Rows are points. Any point is a mix of the corners, with weights that add up to 1. It lies inside the corners' shape when no weight is negative. Say inside or outside, and name the corners with a negative weight.

Corners:
(1): [29 42]
(2): [25  5]
(3): [-50 -50]
Points:
[40 43] => outside (3)
[42 41] => outside (3)
[-37 -32] => outside (2)
[ -3 -15] => inside
[-11 -27] => outside (1)
[-21 -39] => outside (1)
[48 59] => outside (3)
[23  8] => inside
[23 15] => inside

Corners:
(1): [-12   5  -2   8  -7 -13  16   8 -16]
(2): [  5  23  10  17  11 -19 -10  -3   5]
(3): [  5 -14 -27  20   4 -14 -19 -33  29]
(4): [ 60   5   3 -16  -3  18 -22  -5  13]
(5): [  5  17   2 -10 -30  38   9 -23 -14]
(6): [-27  11   8  17 -14  15   7   7  -9]
(7): [-3 12 14 -3 -6 -4 -6  1  8]
(8): [-23   7   3   0  -1   1   6   3 -21]
(9): [  9  -3  -9   8 -15 -13 -16   0  -9]
(10): [-15 -10  17  37  -8 -18   6 -23  -3]
Points:
[-18  16  15  10  -9   0   2   6 -18] => outside (1, 3, 4)
[  2  15   6  13   3 -12  -5  -3   1] => inside
[ -3   5   6   8 -10   5   1  -8  -6] => inside
[ 9 11 -1  0 -4  3 -7 -1  1] => outside (10)
[ -1   6   2   6 -11   0  -5  -4  -3] => inside
[ -1   2  -5  15  -2 -12  -7   1   9] => outside (5, 8, 10)

Corners:
(1): [  6   2   0   1 -22   7 -22 -11 -39  -4 -58  23 -41  18  15 -53 -12   7]
(2): [ 22 -14  17  19   1  -3  19   4 -19 -15  -9  -5  -1  -8  24 -11  13   1]
(3): [ -8  24  13  -4 -31   0  -3  25   6  -1 -10  -2  -2 -11  21  -7 -18   1]
(4): [ 13  -6 -24  -1  15  14  16 -30  17   0  60  -8  19 -20  18  33  21 -10]
(5): [-12 -13   6   5 -22 -24   6   4 -28   8 -39  23 -25  11 -12 -22   8   2]
(6): [ 16  -8 -10  14  16  13  28   9 -20 -13 -19   1   6 -54  15  12   4  11]
(7): [  9 -32  -6  17 -10 -24  -4 -14 -12   6 -46 -22 -10  29  -4   1   0 -15]
(8): [  5 -14 -12 -12 -55   2  15  -1 -21 -15 -38   4 -15 -19  11 -23  33 -19]
(9): [ -5   3 -19 -25  17  20  14   7  18   4  25  -8  29  19  -7   1  30   9]
(10): [ -5   3 -14 -14   4 -13   9   2  30 -40  29 -13  20 -27  10  20  24  17]
(11): [  1  -4   0  -7  10  20  35  -7  12 -18  35 -15 -21 -22  27  26  22 -30]
(12): [  2  -1  12  -9  -8  17 -34   5  51  -2 -18  35  34  29 -19  20   3  12]
(13): [ -2   4  19  -6 -11  15 -27 -45  26   9 -10   7  32  33 -20   3   8  26]
(14): [-31 -29   2  -1  11   5  -4   9 -26 -11  13 -19   4 -38  10  -1 -13 -11]
(15): [  3 -12 -18 -17  -3  -9  43  -1  16   4 -11   3   9 -30  12 -23  -8 -17]
(16): [-15   0  16 -48  11  -3   1 -18  28  -3  27  39   6  23  19  31  -4  23]
(17): [  9 -32  -3   5 -14  10  12 -13  -1 -10 -11 -15 -24  -8 -13  -4 -15  28]
(18): [ 26  12  -1 -27 -28 -19 -25  -7 -28 -12 -42  19 -28  17 -19 -25  -7 -21]
(19): [  3   5   9 -34  17  14 -34   5  49  18  32  -8   2   7  22  38  13  25]
Points:
[ 3 -2  0 -8  3  3  8 -3  9 -5  9  1  6 -9  9 13  4  2] => outside (1, 8)
[  0  -3  -1 -13  -2  -1  -3   0  14  -7   5  -1   2  -5   8   9  11   9] => inside
[  3 -10  -2  -1 -13   0   4  -2  -7  -6 -16  -1  -7 -12   6  -8   4  -5] => outside (9, 16)
[  0  -5   1 -10   2  10  -2  -7  19  -2   8   2  16  -2  10  12   6  13] => outside (5, 11, 18)
[  8 -17  -4   6 -15  -5   9   3  -5 -10 -16 -12  -9 -15   9   2   9 -11] => outside (1, 9, 13, 16)
[  1  -3   0 -10  -3   0   5  -1  10  -2   1   2   7  -6   8   7   9  -1] => outside (1, 17)
[  4  -3   1 -10  -4  -4  -4  -1   7  -7   1   4  -8  -2   6   5  -4  -4] => outside (6, 8, 9, 13)
[  6  -6   0  -4 -14  -6   4  -5  -8  -8 -19   7  -7  -4   3  -8   2  -4] => outside (9, 19)
